Each row of a before or after table is a point. The points were changed in one or more steps. Then noise was added and the rows were shuffled. The steps act on how far a point lies along the listed directions, d1 being the first. Write out the steps. A step turns or swaps two directions, mirrors them in a line or flattens them onto one, adds a multiple of one to another, or multiplies one. Angles are multiples of 10 degrees, from the lower direction toward the higher: turns from -170 to 170, lines from 10 to 170 but not 90. Use the fewest steps. Two steps may share a direction if one is a turn and the other turns, adds or multiplies; they go together, in the order done. Otherwise the lowest direction goes first.
(in the rows, 128 means zero)

Directions:
(1): [148  72]
(2): [184 148]
Before:
[[101 154]
 [103  35]
 [143 147]
 [ 53 135]
 [ 51 157]
 [143  96]
 [165 155]
 [136 156]
 [168 113]]
After, 9 rows:
[[ 87  39]
 [168 151]
 [ 54 172]
 [166 107]
 [148 143]
 [141 155]
 [138  96]
 [ 55 147]
 [104 160]]
Steps: turn d1 and d2 by -10 degrees

Directions:
(1): [ 59 127 150]
(2): [143  72 172]
(3): [144 174 181]
Before, 12 rows:
[[108 190 115]
 [160 153 135]
 [151 168  93]
 [144  93 126]
 [104 115 161]
 [131 194  76]
 [103 176 138]
 [105 117 143]
 [144 178 100]
 [151 107 134]
 [ 73 121 163]
 [173 176 127]]
After (12 x 3):
[[129 181 128]
 [ 79  94  94]
 [158 165 248]
 [194 192 185]
 [159  95 170]
 [ 96 124 122]
 [196  87 163]
 [152 187 101]
 [130 148 107]
 [171 119 186]
 [145 164 213]
 [206 155 186]]
Steps: turn d1 and d2 by -130 degrees; multiply d3 by 3

Directions:
(1): [ 75 124 153 174  61 109]
(2): [162 180  79 158  88 170]
(3): [194  83 158 108  76 129]
(4): [124 174 112  67  97  70]
Before, 14 rows:
[[192  78 180 100 134  94]
 [ 72 145 148 101 173  76]
 [117 150 134 109 156  71]
 [127 143 130 142 123 126]
 [219 131 129  76  89 109]
 [147 117 141  89 163 130]
 [ 65 147 151 193  53 140]
 [ 23 181 119 161 125  95]
 [ 64 108 148 116  91  87]
 [ 91 132 146 106 184 114]
 [155 160 130  97 125 115]
 [ 91 180  88 175 133 163]
 [ 84 165  99 159 107 141]
 [167 121 112  68 142 152]]
After, 14 rows:
[[113 159 105 105  28  92]
 [161 225  88 100  71 108]
 [150 132 120  50 158 124]
 [121 141 134 135 136 115]
 [136 181 131  53 119  69]
 [ 63 149 109 146 127 122]
 [158 211  99  87  89  69]
 [ 57 146 108 176 174 152]
 [171 127 128  98 138 144]
 [ 64 231  86 151  68 102]
 [ 44 124 170 191  85 140]
 [160 178  99 129 112 160]
 [160 135 156  10 127  23]
 [215  91 164 108 109 116]]
Steps: mirror d2 and d3 in the line at 110 degrees; multiply d4 by 2.5

Directions:
(1): [138  69  61 100 153 188 157 132]
(2): [126 168  73  73  70 101 130 175]
(3): [115 211 145 104 168 191 148 133]
Before, 14 rows:
[[130 112 134 150  95  70 114 139]
 [140 113 128 134 143 144 135 136]
 [142  68 124 150 125 118 117 106]
 [115 103 151 153 118 105 127 112]
 [140  53  69 114 128 146 149 136]
 [125  98 125 118 103  81 131 134]
 [116 147 176 157 148 156 124  97]
 [123 135 151 122 113  90 104 143]
 [122 153 149 118 119  84 134 133]
 [121 147 154 137 154 159 136 133]
 [136 131 119 107 108 124 109 151]
 [126 108 122 141 126 100 108 126]
 [129 157 183 146 148 129 130 125]
 [116 190 192 141 182 170 135 116]]
After, 14 rows:
[[120 165 141 104 105  94 108 156]
 [130 135 207 170 194 166 137  99]
 [121 134 121 102  81  65 128 150]
 [141  59 174 189 151 117 108  78]
 [113 103 187 178 146 119 126  92]
 [124 114 167 158 184 180 139 112]
 [124 154 137 136  85  65 113 153]
 [118 104 220 203 211 198 129  52]
 [135 157  89  76  74 106 109 178]
 [122 131 215 179 249 225 147  75]
 [142  95 142 151 155 144 132 122]
 [119 180 130  93 108  90 139 150]
 [124 121 137 147 129  98 106 123]
 [141  48  77 123 100 104 134 140]]
Steps: turn d1 and d3 by -30 degrees; multiply d2 by 3

Directions:
(1): [118  37 131 117 141 153 121 133 127 124  29]
(2): [191 101  85  93 190 126  64 168 151 138 163]
(3): [ 67 158 166  34 155  92 104 118 163 115 114]
(4): [ 69 102  55 139 118 164 106  75 167  81 163]
(5): [134  92 185  96  46 178  85 148 132 132 172]
Before, 10 rows:
[[127 139  72 129 156 135 105 110 153 115 166]
 [155 146 173 124  96 113 151 153 115 138 116]
 [124  90 121 121 126 152 113 100 131 120 107]
 [102 130 124  92 114 123 100 128 142 119 154]
 [ 89 119 191 136  77 148 158 106 111 127  99]
 [157  73  82 140 117 154  91 154 142 121 149]
 [114 118 129 137 114 154 132 122 136 122 140]
 [ 98 148 167 143 104 127 160 121 107 127 103]
 [123 162 186 162  88 130 158 116  93 139 103]
 [166 106 133 139  89 145 117 142 133 118 188]]
After, 10 rows:
[[115 118 128 154 132 139 158 116 128 126 103]
 [121 186 139 165  91 106 174 119 119 118 146]
 [145  87  92 150 111 147 102 141 122 129 136]
 [ 44 215 189 197  48 118 215  57  90 112 101]
 [ 51 180 195 170  48 134 213  83  91 117 102]
 [157 102 143 125 140 129 126 125 110 140  90]
 [ 53 172 206 210  34 138 253  64  73 125  72]
 [190  85  52 101 227  98  74 183 153 140 111]
 [160 108  63 149 180 108 132 125 143 106 141]
 [149  78  82  79 175 153  57 136 167 120 134]]
Steps: turn d1 and d4 by -70 degrees; multiply d2 by 2.5; turn d3 and d5 by 120 degrees
